Every row gives one point. To make a cloud, some directions were put in groups of two or more. Within a group, all points are equally far from the middle, so they leave a hole (a ring in 2 directions, a hollow ball in 3). The other directions are filled evenly. Then the cloud was stretched, turned, moved and blurred a little. Count the holes, and give their numbers of directions, smallest first.

Cloud (14 x 2):
[[-16  23]
 [-20  -4]
 [ -3 -28]
 [-20   5]
 [ 48  32]
 [-12 -19]
 [  0  39]
 [ -5 -26]
 [-20  10]
 [ 45  35]
 [-20   7]
 [ -9  32]
 [ 44 -27]
 [ 60   4]]
Holes: 1 (2)

Cloud:
[[ -7 -57 -15]
 [ 53   1  29]
 [-36  22  -6]
 [-26 -24 -37]
 [-42   9 -10]
 [ 11  -4 -50]
 [ 55 -17  25]
 [-44  -5  16]
 [ 40 -45  22]
 [ 45  23 -14]
 [-41 -14 -20]
 [-29  31   2]
 [ 16 -60  -8]
 [ 20 -19 -47]
 [ -9 -41 -36]
 [ 15  35 -25]
 [-38 -10  29]
 [ 30  24  39]
 [ 53 -16  28]
 [-39   8  22]
 [  9 -25  54]]
Holes: 1 (3)

Cloud (28 x 4):
[[-57  13 -38 -15]
 [ 15 -26  13 -46]
 [ -1 -53 -35  18]
 [-45  20 -45  10]
 [-26  26  33   0]
 [-43 -35  27   2]
 [ 22   3 -48   8]
 [-46 -29  18  22]
 [-49  -8  30  10]
 [-18  23  24  26]
 [-45 -33 -28  31]
 [-37 -43 -11  30]
 [-18  22  18  32]
 [-60   7  -3 -34]
 [ 10 -33 -53 -25]
 [-33 -43 -50 -22]
 [-17  24  29  16]
 [ 19 -41  22  -9]
 [-35  29  22 -25]
 [ 19   3  14 -42]
 [ 27 -22 -40  15]
 [ 16  -6 -27 -48]
 [-13 -54  12  11]
 [-35  29 -44   2]
 [ 20   9 -35  25]
 [ -6  28  31 -14]
 [-48 -17  24  19]
 [ -7  23  11  35]]
Holes: 2 (2, 2)

Cloud, 56 rows:
[[  6 -24 -11 -22  33 -29]
 [ 35   4  23  19 -36 -17]
 [-29   3  16 -15   0 -32]
 [-23  20  -1  60  20   0]
 [ 42 -45 -24  38   6  15]
 [ 29 -20   7 -28 -13  -9]
 [-11 -21 -36  12  -2 -11]
 [  1 -11  10  -1  -3  10]
 [-33  17   8  -8  28 -24]
 [ 22   9  14  27  25 -25]
 [ 22  -3 -14  44 -13 -12]
 [ 23  -6  12  21 -25  -5]
 [  8   8 -25  -6  28   3]
 [ 15  13  12   8  27 -27]
 [ -2 -23  38  22  30 -33]
 [-20 -19   1 -19  11  31]
 [ 38   9 -17 -18  45 -26]
 [ 23  -5 -20  46  -4   9]
 [ 43   4 -26  16  10 -20]
 [ 26 -17 -13  11 -12  15]
 [ 38  21  -5  27  13 -10]
 [-18  15  27   8 -26  13]
 [-15  30 -22  17  30  35]
 [ 25   9 -11  24  26  19]
 [ 31 -30  25  12 -11  -3]
 [ 17 -15  13 -29  42  13]
 [ -5 -41   0  37  28 -22]
 [-12  -7  14  22   9  23]
 [-34 -14   2  11  -5  18]
 [  0   4  22   7   1  18]
 [ 27  18   9  41   7  29]
 [-13  -6 -17  42  40 -28]
 [ 38 -36   9   9 -24  25]
 [-25  -8  -1 -19  46 -10]
 [  0 -16   3  -4 -22 -28]
 [-13 -42 -25  18  -8 -22]
 [ -7 -19  27  24  19   3]
 [  4  24 -13  -1  10   4]
 [ 12  14  19  -9 -34  22]
 [-32 -15  19  17 -14  24]
 [ 12  20   6  16  18  29]
 [ 25  -1   2  35  -5  35]
 [ 31  12  24  21 -10 -22]
 [-16   2 -17  20  -4  -8]
 [-14  -9 -38   0 -12   2]
 [  3 -42  -6  17   6   4]
 [-22 -23 -12  12 -24  14]
 [ 11   5  25  15 -32   3]
 [-13  -4  43  30  35 -25]
 [-18   9  21 -15  -9 -23]
 [ 33 -14   0  14 -26 -20]
 [ 29 -12 -11 -31  -9  16]
 [ -6 -12  -5 -25  19 -16]
 [ 33   9  46  27  25  -2]
 [  8  -8  -1   1 -29   5]
 [ 26 -34   6  28  37  33]]
Holes: 0
